Each row is a point. The points of each table are mixes of a few directions, plus a little noise. Count the directions of each table, and those that both share. Where both have some left over, give the other angles between the two spaces (their principal angles), to ten degrees, smallest first.

First (5 x 3)
[[ 0.26  0.21  0.03]
 [-0.63 -0.52 -0.06]
 [ 0.50  0.41  0.05]
 [ 0.12  0.10  0.01]
 [-0.25 -0.20 -0.02]]
Second (4 x 3)
[[ 0.29 -0.33 -0.09]
 [-0.14  0.16  0.05]
 [-0.47  0.56  0.15]
 [ 0.33 -0.38 -0.10]]
Directions: first 1, second 1, shared 0; angles 90

First (9 x 8)
[[ 0.23 -0.18  0.07 -0.09 -0.04 -0.15  0.03  0.08]
 [ 0.68 -0.54  0.22 -0.25 -0.12 -0.45  0.09  0.23]
 [ 0.04 -0.04  0.01 -0.02 -0.01 -0.03  0.01  0.01]
 [ 0.14 -0.12  0.05 -0.05 -0.02 -0.09  0.02  0.05]
 [ 0.80 -0.64  0.26 -0.29 -0.14 -0.53  0.11  0.27]
 [-0.35  0.28 -0.11  0.13  0.06  0.23 -0.05 -0.12]
 [-0.30  0.24 -0.10  0.11  0.06  0.20 -0.04 -0.10]
 [-1.07  0.85 -0.34  0.39  0.20  0.71 -0.14 -0.36]
 [-0.18  0.14 -0.06  0.06  0.03  0.12 -0.03 -0.06]]
Second (7 x 8)
[[ 0.41 -0.09  0.17  0.29 -0.27 -0.11  0.26  0.25]
 [-0.39 -0.15  0.02 -0.08  0.42  0.21 -0.33  0.21]
 [ 0.50  0.13 -0.29 -0.34  0.35 -0.42 -0.12 -0.34]
 [-0.02 -0.38  0.34 -0.54 -0.12  0.28 -0.29  0.12]
 [-0.26  0.58 -0.21  0.49  0.05  0.25  0.10 -0.12]
 [ 0.27 -0.17  0.00 -0.06 -0.62 -0.49  0.47 -0.26]
 [-0.51  0.09 -0.03  0.24  0.20  0.27 -0.10  0.14]]
Directions: first 1, second 5, shared 1

First (9 x 12)
[[-0.21 -0.28  0.13  0.07 -0.23 -0.02  0.12  0.17 -0.18 -0.85  0.02 -0.70]
 [ 0.04  0.06  0.06 -0.15  0.32  0.04 -0.02 -0.03  0.29  0.42 -0.06  0.37]
 [-0.04  0.01  0.05 -0.07  0.39  0.08  0.04  0.10  0.19  0.13 -0.09  0.26]
 [-0.44  0.36 -0.17 -0.51  0.04 -0.01 -0.61 -0.37  0.51  0.44 -0.30  0.62]
 [ 0.51 -0.35  0.38 -0.10 -0.47 -0.21  0.22 -0.22  0.16  0.37  0.33 -0.56]
 [ 0.34 -0.37  0.25  0.27  0.01 -0.01  0.49  0.27 -0.21 -0.28  0.23 -0.53]
 [-0.27  0.58 -0.60  0.14 -0.28  0.03 -0.48 -0.22 -0.39  0.08 -0.16  0.56]
 [ 0.04  0.12 -0.11  0.13  0.31  0.09  0.06  0.12 -0.07  0.14 -0.04  0.34]
 [ 0.02 -0.13  0.00  0.23 -0.09  0.01  0.19  0.18 -0.30 -0.45  0.07 -0.34]]
Second (8 x 12)
[[ 0.32  0.10  0.30 -0.02 -0.42 -0.10  0.11  0.38  0.19 -0.22 -0.22 -0.44]
 [ 0.55 -0.06  0.10  0.02 -0.14 -0.12  0.13 -0.31  0.06  0.88  0.32  0.14]
 [ 0.02 -0.02  0.10 -0.07 -0.02 -0.02  0.01  0.07  0.13 -0.03 -0.06 -0.08]
 [ 0.15  0.08 -0.32  0.29 -0.06  0.01  0.01 -0.28 -0.47  0.36  0.29  0.28]
 [-0.24  0.09  0.02  0.01 -0.08  0.05 -0.04  0.33 -0.01 -0.65 -0.28 -0.24]
 [-0.22  0.20  0.08  0.07 -0.29  0.03 -0.02  0.62 -0.04 -1.05 -0.46 -0.49]
 [-0.59 -0.14 -0.32 -0.06  0.59  0.15 -0.18 -0.35 -0.13 -0.02  0.13  0.46]
 [ 0.00 -0.24  0.06 -0.24  0.41  0.01 -0.02 -0.46  0.28  0.73  0.28  0.37]]
Directions: first 4, second 3, shared 2; angles 50
